Each row is a point. Each copy is the shape, with its points in the same order, stretched, turned, moved and blurred by noise. Some copies are also mirrored. Which?

Shape, 7 rows:
[[-39  32   9]
 [ 62  -6  12]
 [-63  44  12]
 [ 19 -30  -8]
 [  8 -31 -51]
 [ 42 -39  10]
 [-59  18  39]]
Copy 1, 7 rows:
[[ 19 -52 -10]
 [  0  22  40]
 [ 25 -77 -16]
 [ -8  48 -13]
 [-39  67 -43]
 [  3  57   8]
 [ 46 -57 -15]]
Copy 1 is: only turned
Copy 2, 7 rows:
[[ -8   0  30]
 [ 58  65 -15]
 [-18 -15  53]
 [ -2  27 -22]
 [-56  57  -9]
 [ 32  33 -36]
 [  2 -65  16]]
Copy 2 is: only turned
Copy 3:
[[  6 -39 -14]
 [ 22  68 -62]
 [ -3 -67  -4]
 [ 32  49 -13]
 [ 71  49 -15]
 [ 20  70 -22]
 [-25 -54  18]]
Copy 3 is: only turned

Shape:
[[-55 -23  -6 -12  17 -35]
 [ 18 -53  23 -45  22   9]
 [ 22  34  69  14 -32  -8]
 [ 53 -30  -4 -31  -9 -22]
 [ -1 -24  -7  56  -1 -51]
 [ 31  37  -9  -7 -34  20]
 [-44  10  -2  26 -31  16]
 [ 17  17 -22  -4  78  42]
 [-20 -24 -12  10 -58 -21]
 [  4 -40 -34 -38 -64 -13]
 [-10 -33 -14 -37  59 -11]]
Copy 1:
[[ 76  26  34  37 -91  11]
 [  6  20   8  33  11  60]
 [ -9 -48  -6  17  -7 -76]
 [-22  16  53  44  27  -2]
 [ 67 -30  85  15 -59 -61]
 [-63 -12  17  -6  -8 -51]
 [ 24  -2  28 -21 -66 -65]
 [-51 -43  -6 -14 -73  91]
 [ 45  31  69  14 -24 -84]
 [  2  66  73  29  19 -54]
 [ 27  15  16  34 -64  89]]
Copy 1 is: only turned
Copy 2:
[[-70   2 -51 -24 -20  -6]
 [-41 -32   2 -60 -25 -91]
 [ 20 -43  50 -27  77  13]
 [ 18 -65   6 -23 -13 -58]
 [-50 -17 -12  45  15 -34]
 [ 76 -19  26  -5  17  19]
 [-22  12  18   3   9  34]
 [ 17  28 -51  -5 -34 -93]
 [-21 -31  31  -8 -18  27]
 [ 14 -52  24 -23 -38  21]
 [-38  -8 -62 -39 -35 -74]]
Copy 2 is: mirrored
Copy 3 (11 x 6):
[[ 24   8  52  -7  47 -43]
 [ 11 -51  51 -21 -37  58]
 [ -3  30 -20 -63 -42 -11]
 [ 33  -5  16 -10 -35  49]
 [ 11  70  25  12   6 -51]
 [-16  25 -35 -16  19   7]
 [-33  68  12 -27  55 -49]
 [-46 -93 -23  70  31  -1]
 [ 10  97  36 -41  29 -17]
 [ 33  69  44 -44  24  34]
 [ 15 -69  36  30  16   9]]
Copy 3 is: mirrored
Copy 4 (11 x 6):
[[-40  36  43 -41  33 -42]
 [ 21  60   6   3  46 -36]
 [-42   6  -8  44  27  64]
 [-18  53 -32  37   2 -12]
 [-69  50  31   8 -23   9]
 [  3 -46 -34  42  -6  22]
 [ -2 -30  27 -34   8  14]
 [ 29 -45  30  59   8 -45]
 [-24  22  -1 -41  -3   8]
 [  0  33 -38 -38   2 -18]
 [ -7  36  27   6  37 -69]]
Copy 4 is: only turned
